Every row gives one point. Examples show where two turns around zero, p and q, send a point. Where does a point land after both, in the order given? Backwards means that the second turn is done in reverse. Each puzzle has new turns, and all numbers are rounded.

Turn p:
[ 20 -58   3] => [ -6 -61   0]
[-54  26   0] => [-34  46  18]
[ 25 -26  44] => [ 27 -37  33]
[20 -5  1] => [ 15 -13  -6]
[-32   6 -18] => [-31  20  -5]
[ 22  58 -29] => [ 31  46 -40]
Turn q:
[ 29 -41  36] => [-37 -41  27]
[-22  18  51] => [-49  16 -27]
[-11 -14  11] => [-10 -15 -12]
[-7 54  7] => [-8 54 -9]
[  1 -24 -63] => [ 63 -22   7]
[  9   7 -42] => [41  8 13]
Where do these land?
q, then p: [-45  35  19] => [-18  40 -41]
p, then q: [-10 -27  31] => [-33 -24 -10]
q, then p: [ 21 -19 -28] => [ 24 -29  14]
p, then q: [-16  39 -43] => [ 37  46 -12]
q, then p: [ 49 -28  20] => [-12 -19  55]

Turn p:
[ 16  17 -40  23 -23 -40 -18   2] => [-16   0  -3  21  22 -51 -24 -29]
[-43 -37  25 -24  -1  -6  13   4] => [-20 -38  -8 -29  -3  38  -3  22]
[ -3  32   5  10 -25  28  25  25] => [ 25  10  -1  33  -4  -1 -19  40]
[ 34  18 -23  25   3 -17   2  40] => [ 29   7  23  10   2 -37 -36 -18]
[-18 -15  26 -47  15 -15 -49  -7] => [-57   4  19 -22 -19  38   5 -19]
[ 20 -42  26   6 -62  18  63   3] => [ 29 -68 -18  17 -38 -22  21  51]
[ 14   9 -62   6  35  73  -2   0] => [ 59  55 -49  11 -13  19  -4 -34]
[ -8  -1  24  30  12 -19 -40 -13] => [-18  -6  33  10  32  13  19 -26]
[-12  19  19 -30  47 -22   7 -56] => [-31  38   4 -54  20   4  42  12]
Turn q:
[ 10  43  -8  32 -76 -23  15  20] => [-52  -8  -8  39 -66  26   9  20]
[ 12 -26  23 -50  26  -5 -45 -14] => [ 44  22   5   7  52 -17 -15  33]
[  4   0  22  25  59 -15   3  17] => [-17  21 -12  -2  36 -34  23 -35]
[-10 -47 -51 -19 -33 -32 -15 -48] => [ 69  17  -9  14 -43  20 -49  -3]
[  1  17  12 -12  45  24 -16 -31] => [ -7  17  23 -33  40 -16 -24   0]
[  3 -14  10  -3  22  47 -40  17] => [  5 -16  17   1  62  23   1  -3]
[-20  15   2  10  27  20 -13   9] => [-21 -14  -2 -11  31  -3 -11 -16]
[ 28  23 -35 -15 -24 -27  43  34] => [-14  11 -47 -15 -47  21  34  23]
[-44   9  -1  16 -59 -25  64  11] => [-14 -49 -15  10 -84 -21  12  -4]
[ 13 -19  28  15  15  35   3 -15] => [  6  -1  46  -8  21  -3  17 -15]
Where do these land?
q, then p: [-38  54   2   6  -6 -37  15 -42] => [-73 -18   2  26  20   1 -30 -14]
q, then p: [ -9 -26  24 -49 -14 -23  -3 -20] => [  8 -14  43   4 -19 -38 -24 -20]
p, then q: [ 39  39   5  61 -35  17  31  20] => [-32  56  -8  47  -2  -4  50 -28]
p, then q: [ 42 -12   3 -42  57  40 -49  52] => [-25  -5  80   8 -18  20 -29  70]
q, then p: [ 34 -44 -26 -34  36   1  -7  17] => [ 38  53  -4 -21 -31 -30   4  -3]
p, then q: [-31   2  10  26 -17 -42  -4  -6] => [ 20  -6 -13   0  33 -31  -1 -34]
q, then p: [-40   7 -16   0 -40  -8  21  -1] => [-17 -44 -21  27 -15  -2  -4 -19]
p, then q: [ -1  -8 -11  -3 -11   4 -28 -28] => [ -1  -9   5 -17 -24  -4 -19 -23]
p, then q backwards: [  5 -12  10  35  30  48  25   8] => [ 19 -62 -17 -27  -8  10  -3   3]

Turn p:
[ -9  -8   6  -1 -14   6 -41 -11 -36 -12  13] => [  8  17 -20  19  20 -14 -27 -33  -8 -16   1]
[-12  60 -26  -2  73 -13  35  12  -5  14  32] => [ 19 -16 -58 -12  -9  37  75  17 -14  31  -2]
[-11   3 -20   8  -7   6 -27 -10  38   4   0] => [-40 -13  -8   0 -24  -2  -4 -16   7 -12  -8]
[-27  76 -45  19  17   7  66  -2 -20  16  13] => [ 29   4 -53 -14 -51   5  63  46 -37  -2  23]
[  6 -23  55 -28 -38  11 -28  14  18  16  -5] => [-23  29  46  18  17  22 -33 -19  30  -6  23]
[-22 -41  12   8 -21 -38 -15  14  -2   1 -14] => [-20  34  14 -11  15 -32 -27  -2  13  24 -16]
[ 53 -11  15   2 -44 -27 -26  11  13 -13   0] => [  5  13  26 -16  15   3 -29  -2  49 -40 -28]
[23 19 -4 66 59 50 23  6 -9 49 -3] => [ 32 -39 -28  47 -50  47  -8  43 -20  36 -21]
[  4 -48  13 -18 -13  -3  -3 -21   8 -23  15] => [ -3 -20  19 -13  29 -25 -26 -21  18   4  20]
[ -5  24 -44  17  24  32  36  48  -7 -13  14] => [ -2 -23 -36  25   3  -2  41  63 -17  -9   0]
[ -6  -4  42  -2  -9  -9   0 -24  15 -34 -15] => [ 13   2  40   6  -5 -25   9 -34  21   4   6]
[  6 -26  -6 -29 -19 -11   6 -23  -4  12   0] => [ -3   0  14 -36  12  -1 -25  -8  -9  -2  19]
[  0 -20   3 -41  -7 -11 -24 -15  -9 -18 -50] => [-11  11  46 -14  26 -11  -7 -33 -33 -11 -16]
Turn q:
[ 36 -28  38  10  11 -29  17 -34  31  16  52] => [ 11 -68  -1   8  -3 -41   6 -38  -6  40  17]
[  6  29 -21  -2   8  22  23  31 -15 -57 -31] => [ 20  43 -10 -22 -14  20  40  39   1 -27  22]
[ 21  44   0 -27 -35 -28  -2  14  11 -14  18] => [-19  32 -10 -17 -31 -34  -4   8  21  31  24]
[-46 -38 -31  14 -37  67   0   0 -18 -44 -27] => [  3  22  26   5 -46  67  28   6 -21 -43 -51]
[  3 -26  -9   2  22 -40  14 -32 -13  47  -8] => [  1 -25 -16  16  51 -32   0 -21   9   1 -35]
[ -2  51  13 -12 -11  31  -8   2   4  -9 -30] => [ -6  30  32 -13   1  21  -1  42  16  15  16]
[  1  -5 -27  -4 -26  15 -16  36  11 -21 -15] => [ -5  35 -16   1 -30  36   0  -6  14 -10   4]
[-42  -5 -12   8 -33  38  35  18 -10 -11 -40] => [  1   9  -4 -12 -23  47  15  45   5 -19 -48]
[ 43  -6  28   8  26 -19  -7  15   9  54  32] => [ 22 -35 -19 -11  31 -18 -43 -32   6  31  27]
[ 20  30 -23   2  13  -3 -18 -18  21   2 -23] => [-3 30  6 25 28  5 15  2 10 23 20]
[ 13 -25  42 -28  31 -41 -20 -12   4  18   2] => [-16 -42  10   4  28 -35 -16 -27  29 -16  25]
[ 19  -1   3 -24  10   2  -5 -14 -21  17  54] => [ -3  -5  12 -34   8 -31 -12 -37 -27  15   5]
[-45 -13  -7  53 -25  17 -10   3 -40 -30 -19] => [ 29  17  15  32 -34  17 -10  29 -25 -45 -40]
[-28  -8   7   1  47 -32  -1  -8  26  32  33] => [-33 -44 -24  18  34 -20 -17  -7 -31   3  14]
Where do these land?
p, then q: [ 18  11  -3 -33 -45  48 -39  31 -36  38 -43] => [ 35  39  54  -3 -23  10 -21  42 -41 -40  34]
q, then p: [  8   0  -7 -42 -39 -39 -21 -17  24  21   0] => [-40  19  -2 -23 -51  -8   7 -28   5  26   5]
q, then p backwards: [ 12 -12 -16  26  48 -10 -24  -5 -22  45  18] => [  5 -33   3 -23  12  13 -33 -14 -57 -21   8]
p, then q: [-20  26  17  40   5  26  -1 -17 -10 -11 -26] => [ 43   8   0  21 -24 -21  -7   7  15  20 -28]
q, then p backwards: [ 28 -22   1  -6  -9  -5   8  -5  24 -27   0] => [-12  29  17   3  13   1   7 -18  25 -12  15]
p, then q: [ 23 -29   3   3  -6  13  25 -22 -35 -23  43] => [ 11  -1 -19   7   8 -14   3 -64  -4  -2  38]
q, then p: [-35 -26 -26   1 -18 -11  32 -29  32 -20  -6] => [ -2  10  18  -1 -28 -45  -3  45 -27  17   9]
q, then p: [-14 -36  33 -31 -35 -19 -39  23  15 -13  32] => [-33  18   1  -8 -10 -48 -30 -48  21 -19  26]
q, then p backwards: [ -5  -9  -1  29  38 -35 -19   5 -38 -28  24] => [-11   9 -17   1 -33  35  -4 -22 -45 -39  -3]
q, then p: [ 12  30  31 -10  46  17  52  18  -3   0 -29] => [-16 -30   0  -2  62  32  24  36  12  15  11]
q, then p backwards: [  2  31  -9 -17  20  45  40 -10  18 -24  -4] => [ -8  22 -11 -40  24 -15  49  21   8  17  -9]
q, then p backwards: [-30  34 -22  39  -5 -30 -12  28  31  43  -9] => [-17 -31  -7  36   9  25 -22  44 -32  38  27]

Turn p:
[-11 -42  46 -14  -4 -26   6  19 -30 -13  20  16  24   9] => [ -2  13 -10   7 -22 -26   7  15  15 -53  -8  25  13 -45]
[ 30  30  33  31 -49 -11  17  33  -8 -33   2 -14  27  24] => [-19  22  32   5 -35  -9 -13  36  40  -3  12 -12 -59 -21]
[-20  12 -38  -2  10 -22   3  47  24  27  42  54 -24 -21] => [-12 -25 -10  13  61  -8  26 -48  14  15  32  44 -12 -21]
[-49  24 -31 -39  24  13  36 -47  18   3 -26 -14  -2  19] => [ -8  -4 -42  25 -33  22  24 -28 -40  25  22 -33  29  35]
[-24 -20 -28  24 -10   0   2 -27 -32  42  10  19   1  14] => [  3 -53 -12  14  16  -7 -24 -11 -32 -17   3 -22   6 -25]
[ 15   5   4 -30  11 -22  41 -33   8  36  -5   9  26 -57] => [-62  -1 -48 -42   6 -23  12 -13 -22   1 -22   0   5  16]
[ 51  24  25   5  18 -37  27  14  23 -40 -49 -26  23  31] => [-40  28  28  14 -66   5  -9  25  18   7 -11  32 -28  49]
[ 22 -29 -10   9 -13 -29  20 -41  19 -15  44 -10 -37  11] => [ 16 -37 -38  19  15 -29   0  30  38 -12  -4  -6  -3  41]
[-15 -10   6 -15   1  27 -36 -11  -1  21  12  35  15   0] => [ 14   7   1  12  29  -3  15  -9 -27   3 -30  -8  16 -36]
[-29  28 -13 -26 -32  -3 -43   6 -40   9 -49  43  10   2] => [  4  35 -14  19   2  38 -43 -48 -30   3 -16  -6 -17 -50]
[ 19  33   0  28  31  22 -47  36  25   0  17 -14  30  19] => [  7   2  77   3  13  24  41   5  -6   9 -12   9 -27   3]
[  2 -24  43 -24  12   3   2 -17  28  29  -3 -18   3  13] => [ 16  -1 -18 -12 -26 -21  28  30 -27  12 -25  19  14   3]
[-11  19 -23 -16 -24 -16 -15  38 -40 -11 -23 -27 -33 -36] => [ 16  21 -16 -40   4  49 -38 -26  22  -9  33  10 -16  -6]
[  5 -15  50  19  25  36   2  -7 -45   9   7  34 -55 -18] => [ 28 -23  15 -31  -7 -33 -23 -26  38  17 -30  -4  55 -35]
[ 18 -20  -5  -9  28  57  10  -5  -9 -19  34 -36   5   6] => [  3 -10  22 -13   4  22  32  42  18  -3   3 -29  51   9]
[ 17 -40 -37  41 -32  20  -9  10  44 -46 -25 -36 -45  34] => [ 51   7  26  35  15   2 -46  57  13  23  46   3   0  53]
[-21  24 -22  19   3 -13 -15 -13  18   0  -9 -16  32 -50] => [-13  21   9 -26  23  -3   8 -30 -32 -18  11 -21 -28  32]
Turn q:
[ -7  44 -15  20  59 -45  11  29  -7  -4  -2  10  -6   7] => [ -4   2   7  54  15  35   5  18  22  39 -20  19  42  -5]
[-11  30 -23 -10 -48  13 -18  21  31  42  -2  22 -28  -1] => [ 23   8 -58   5  35   3  11   4   2 -53 -13  -6  -4 -21]
[  5  -5 -25 -46  22 -13   2  26  -4 -38  39   0  -3 -19] => [ -7   7   5  28 -25  30 -23   9 -51   0 -22 -18  17  28]
[  6  39  25  12 -30 -26 -11  -6 -10  -9  16   1  49  -3] => [-12  19  14  -4 -10   7  75   1   2   2   4 -18   5  -2]
[  7  -6 -32  -6   3   5 -12  36 -54   0 -46  -3  -1 -14] => [ 65   9  13  20  10  -6  -6   3 -36  23  11  26  -2 -13]
[ 20 -20  10   6 -11  13  25  -3  24   0 -40 -19  35 -24] => [  3 -24  -5 -28  13 -28   5 -29 -14  31  29 -28   7  -6]
[ -2 -25  19 -48 -32 -28  35  31   4  21 -21  19  16  21] => [-15   7 -11  21  44 -51   8  32 -34  -1  18 -23 -11  24]
[-24  13   7   0   8  14  24 -31  -2  15   3  -7  26  41] => [-10 -10  23   3  17 -14  15 -19  41 -10   1   4  -9  39]
[-39  -7   2   9  19   9 -39  15  38 -29  31 -19 -30  17] => [-10  43 -18 -31 -15  29 -42   9  26 -10 -28   2  25  19]
[-13 -34 -21  32   4 -30  34 -44 -34 -12  -3  -5   8   2] => [-36   0  24  17 -18 -25   1 -40  -4  25  12  51 -14   1]
[ 76  -9 -21  11  34   4 -14  39  26  -7   4 -44 -53  13] => [ 29 -52 -38 -22 -34   0 -37  42  -8  33 -50  13  35  -8]
[-44 -10  31  14 -66  11  26 -16 -12  59   6 -17 -19 -35] => [-10  15 -59  -9  12  -4  20 -19  14 -12  52   8 -79  -1]
[ 14  -9  18  40  -2  65  -2 -14 -24 -53 -25  21   4 -20] => [ 25   7  52 -36 -13   0 -18 -36   6  24 -15 -23 -36 -48]
[ 10  30  26 -36   9  11 -40 -17  38 -47   1  -1 -24  -7] => [  8  14   3  -6 -46   8 -22  16  21 -29  -7 -59  33 -12]
[ -1 -31  -1   1  30  -2 -22 -65 -16  63  38  41  27  22] => [-46 -42  49 -12  16  17   8  10  12 -62  31  53 -12   9]
Where do these land?
p, then q: [ -3  -3 -18   2  31   3 -14  58 -23  41  25  40  13  -4] => [-37  -4  41   4   7  33 -36 -18  -8   4  43 -22 -26 -22]
p, then q: [ 36  15  30 -35 -31  -3  29 -36  15 -10  35 -16  43 -24] => [ 27  26 -55  48  22 -15 -18 -22   4  26 -10  -6  24  34]
q, then p: [-54  -2 -17  -8   1 -36 -25  28 -56  12  35  26 -21  -8] => [ -4  -6  57  15   5  -1 -11 -50  41  42   7 -27  -3 -36]
p, then q backwards: [-33 -31  18  46   5 -31 -50  39 -23  19  23   6   0  -5] => [ 14 -15 -37   2 -18  45 -33 -33 -32  27 -34  39   0  10]
q, then p: [ 15 -23 -52   8 -16 -29 -27  27 -17  28 -22 -20 -36   7] => [-51  -4  11  24  46  13 -39 -25  14 -14 -18  19  -5 -22]
q, then p: [ -3   3  -3  -6 -26  15  -1 -10  26 -20 -12   9 -30  51] => [  2  35  -4  15 -13  10 -14 -14  -6  -7  -2  26 -31  44]
p, then q: [ 24  -8  24  -4 -42  54  35 -21  12 -11 -22  -4   6  -4] => [ 33  13 -48   2  20  22  39  22  -7   9  19  10  22  30]
q, then p: [ -5 -38   0  -1  36 -53 -17  42  -4  -2  21  31 -14   5] => [ -1  11  48  -6   4  14   6 -46 -16  -7  13  11   0 -62]
p, then q: [ -3 -13   2   6  33 -29 -39 -19 -27  55  15  34 -15  -5] => [ -4 -12  52   4 -11 -34 -37 -16 -25   4  39  13  10 -36]
p, then q: [ -9  10 -11  -7 -23   7  17 -23  31 -26 -67   4  27  -4] => [ 35  27 -10  13  -6  16  49   7  40 -15 -13  37  -8  13]
q, then p: [-43 -27 -53  24   5  -1 -10   1  16   6   1 -18   9  52] => [-24  15   2  67 -11   4   7 -36 -23   7 -45   5   2   3]
p, then q: [ 25  37  10  17  -6  19  40 -35  33 -26  23  -1  -6 -51] => [-16  -4 -44  24   9 -22  -2  12  38  -3  13   9  38  62]
q, then p: [ -4  -5  21 -38  12  48  23 -22  29 -21 -17 -39  -2 -23] => [ 49 -14 -21   1   4  27  15  54 -10 -18 -20 -11 -22  25]
q, then p: [-15 -24 -17  28  23 -18  22  10 -44  -2 -22  -7  -8  44] => [ -5 -22  11  19  -1 -34 -10 -35 -15  20 -36  40 -19 -22]
p, then q: [ 52  44  20 -18   4  43 -11 -29   2 -48  -5 -17  25 -19] => [ 48   1 -37   1  26 -23  12  -2  57  14  14 -40  14  36]
p, then q: [ 22  64  47 -17  -7  10  27  -9  28   6  -9 -30   9 -12] => [ 18  -3 -65  38  21 -34   7   4  15 -25  13  -8 -25  26]

Turn p:
[-48   4 -28   8 -19  -2  -5  34  26  56 -16  16 -21   7] => [  1 -16  -6 -16 -29  32  53   6 -22 -16   2  -2  52 -27]
[-41 -27   4 -31   6   9   7  32  -5 -24   3  16  -6 -36] => [ 24   6 -18  13   5  45  -9 -39   1  -5 -39  19  12  -1]
[ 36  16  -3 -32 -24   8  40 -26   8 -34 -24 -29  -1  -5] => [-10  13  25  23  -5 -15 -50 -10  -5  50  11  -5 -14 -32]
[-13  27   7  -1  22  -8 -37 -17  30  47   1   1  -2  -1] => [-21 -10   2 -18 -35 -24  11  31  -3 -42 -19   7  18  -4]
[ 27  30   8 -31 -10  -2  34 -29 -58  -8  26  -9  -8   9] => [ 27   5  25   9   1 -49  -5 -22  33  41 -14 -34 -25  -3]
[ 23  31 -38 -30  21  -5  17 -20  16 -48  12 -14 -14  28] => [-41   2  57  18 -10 -22 -15 -36  -2  32   3   8  -7  20]
[  6  30  -2  18  14  19  26 -29  -8 -34  -9  -3 -36   9] => [-37 -31   3  16  15 -26 -13 -28  29  24  12  -6   2  -8]
[ 45 -10  11  28 -18  37 -30  17 -46   8  35 -17  41  15] => [ 29   6 -36  23   5 -17  21  39  -9  15  17 -28 -53  48]
[ 35  -1 -22   3  -5 -13  21 -35  -5 -20  33 -29  -8 -11] => [-12  -3  33  -1  37 -31 -13   5 -15  38 -16  -6 -21   5]
[-12   4 -18  15  46 -44  35   3  22 -11 -29 -20  -3  -5] => [-52  12  33 -28  21  32 -21  -6  16  -6  -3 -16  24  -5]
[  3 -52  66  13 -27  14 -33  39  -7  30  27   7  18  36] => [ 65  20 -27  40  15  10  34  49   6 -45  27  12 -10  15]
[-29  -3  -5  20 -27 -32 -52   4  17  32 -16  32 -39  -6] => [ 15 -43  -4 -44 -16  14  35  21  -1 -24   6  46  22 -21]
[ 25  15 -12  -8  49  -1  27  18  19 -24 -26 -10 -16 -43] => [-61  27  -6  -3   2  22 -27  -9  23  30 -29  12   6  -5]
[  8 -20  31  -2 -26  52  15 -29 -34 -30  43 -41  42   3] => [ 39  -5 -16  61  32 -29 -35   0 -23   7  -4 -42 -43  18]
[-29 -28  19  12 -21  -5 -64  22 -21  26 -23   3  33  21] => [ 52 -17 -25 -17 -27  31   5  35  -6 -42  30  -1  -1  27]
[-23 -41 -16  11   4  -7 -37  -6  18  64 -31  59  -5  16] => [ 20   4 -32 -53 -15  -5  30  12 -20 -39  28  32  63   5]
[-14  25  -1   6  15 -20  36  21  30 -32  -7  38  25 -35] => [-40  29  -6 -18   6  32  -3 -49  -1 -19 -12   6 -26 -33]
Turn q:
[-48  40  -1 -11 -16  27  -3  19  36  18  59  37 -29 -16] => [-34  11 -21  -6 -14  32  -1 -26 -72  14 -30 -51  13 -16]
[-29  27  -4  29  38  -7  21   4   8   8  -6   4 -13  -1] => [ 11  -8  -7 -12   4   8   2  32 -25  21 -29 -12 -30  18]
[  2  -8 -36  17  11 -14  -8 -42   2 -73  21 -55   7   0] => [-25 -40  40   1 -28 -47 -31  25  19 -36 -11  11 -37 -32]
[ 49   3   3  19 -31   6  17 -13 -11 -12 -58  29  27 -13] => [  4  22   1  25   3  33  10   7  54  25   3  58   0 -16]
[  1  -4  14   9  -5  31  -7  26  35  17 -17  22  14  28] => [  8  35  -6 -10  28   0  42  -5 -20  10 -10  13  16 -17]
[-37  -1 -11   5  -2  47  -8  34 -23   9  26   2 -20   4] => [  0 -16   0  -2  39   4 -15  -4 -38  19   7 -42  18 -27]
[-33  34  42   4 -26   1  -3  38  17   7  27 -18 -34   6] => [-10  20 -35 -33  24  18 -10 -19 -13 -23 -31 -53  -5  -9]
[  4  11 -33 -32  39 -18 -29 -49 -18 -35 -33 -73  -6 -33] => [-26 -15  71  17  -7 -20 -49  41  24 -46  12   7 -26  44]
[ 65 -20 -34  18  21 -26 -25  -8  -2 -20  -7 -23  -4 -20] => [ 22 -37  41  -2 -22  15   1  11  18 -44  22  45 -15  -5]
[ 62  -4   7  -7   9   4 -13 -16  -3   3 -32  48  45  43] => [ 38  32   7  47  -1 -13  41 -27  13  10  11  63  -3  -1]
[ 20 -32 -16   5 -23  -9   0  -3  19  25  -9   6  22  17] => [  4  12  -8 -23 -11 -12  17  -8   1   6  27  41  18  -8]
[-47 -21  35 -18   2  24  18  11  19  11  15  29 -53  -4] => [ -2  21 -16 -10 -11  10  27  12 -17  20   0 -80  25  -5]
[ -1  -7   6   4 -33 -34  -8  -9 -29  32 -43  41  10  23] => [ 41  39 -10 -10  -7   3 -18 -26  27  45  12  27  12  18]
[ 21 -18  39  24   5  -5 -22 -25 -17  20 -23  29  48 -14] => [  7  -4  20   4   8   3  39 -41  42  38   1  30  -6  25]
[ 45   4 -24   0   6 -16  25 -56 -25  -3   4 -76   7  -9] => [-32 -31   0  10  -9 -18 -30  23  32 -36  51  32 -56  17]
[-33   3  14 -33   4  -8  21  39 -18  -7  46   4 -31   5] => [ 12 -18 -42  10  -3  -5 -19  -4 -21 -14 -12 -62  25   1]
[-42  -9  -4 -33   0  -3  24  50  12   0  31  -7   9 -18] => [-20 -25 -35  -8   5 -10  -7  11 -26 -10 -23 -27  54  10]
Where do these land?
p, then q backwards: [  4  26 -31  -6  -2 -13   5  -2 -46 -28 -20  14  18  26] => [-11 -19  21  14  -7 -22 -26 -40 -24  35  15   6 -17 -10]
q, then p: [ 26 -63  -1   5   5   6  21  -8  17 -12  39 -31 -11   1] => [ 23  17  28  12  49  32  -2 -19 -30  11 -34   9 -14 -14]
p, then q backwards: [-30  30  24 -52 -13 -26   4  29 -21 -27  23  29  23  27] => [ 48   9  34   6   5 -31 -57 -29  -3 -20   6  29 -24  12]
p, then q: [ 24 -22  21 -11  23  28  21 -14  46 -33  24  -2  60 -39] => [ 40   3  55   9  13  20 -57   2 -15  17 -33 -16 -45   5]
q, then p: [ 47 -33  28  17  15 -10  14  34  16  -3  -7  -9  -1 -15] => [-21  46  -1  30  26   9 -10 -33 -24  22   8  11   3  -6]
q, then p: [ 22 -68  29  -8 -22 -10  30 -27   5   0 -15 -23  35 -42] => [ -3  31  32  21  18  18  19 -27 -63 -49  -1   8  15 -33]
q, then p: [-33 -21 -26  33  10  23 -67   2  14   8 -27 -24 -25 -12] => [ 35  33  -5  37 -22  -9 -28  14  57 -27 -37   4  -9  -1]
q, then p: [-23  16  -3  48  28  10 -32 -27  15  33  -3 -13 -21  11] => [ 28   0  14  24 -12 -24   3   7  60  16 -25   3  30  -7]
q, then p: [-10  19  -7  33  21  -7 -26  -1  -6  43   9 -29   8   5] => [ 25   4  16   7  -2 -29  -3 -11  38   4  -6  17  33  28]
p, then q backwards: [  2 -23 -38  48  -4  -1 -48 -18  44  46  -5  13  -1  -1] => [ -4 -27 -45  -3  22   6  28  32  56  38  13 -34  13  -5]
q, then p: [ 29 -30 -13 -31 -21   9  34   7  36   8 -19 -45  12 -15] => [ -4  14  11  14  -1  39  25 -62 -26 -26 -13   0 -24   8]
p, then q: [ 11  43  37 -23 -26  17   3  -2 -27 -19   2  24  -5  40] => [-15   0 -17 -40 -55  26  10 -12  10 -17   9   2 -31 -24]
p, then q: [-15  -9 -18  61 -27   9   8   7  18  10   2 -18  -8 -26] => [  2 -50   7   8  25  -6  -3  36 -10  18  22 -19  29  11]
p, then q: [-14  46   7 -40  -3 -45  29  -8 -17 -36 -19  25 -27  18] => [-54  37  11 -12 -43  13  41 -26  27  -5   1 -20 -14  16]
q, then p backwards: [-39  35  -3 -27  22  17  17  23 -47  16  -5  54 -32  34] => [  8 -50  -9 -26 -29  56  35   5 -31   3  10 -43  33  -9]
q, then p: [  0  54  -5 -45  -6  -6 -12   5 -49  -8  20  34 -27 -12] => [-13 -61 -29   0   1 -23 -10  42 -12   4  33 -11 -21  34]
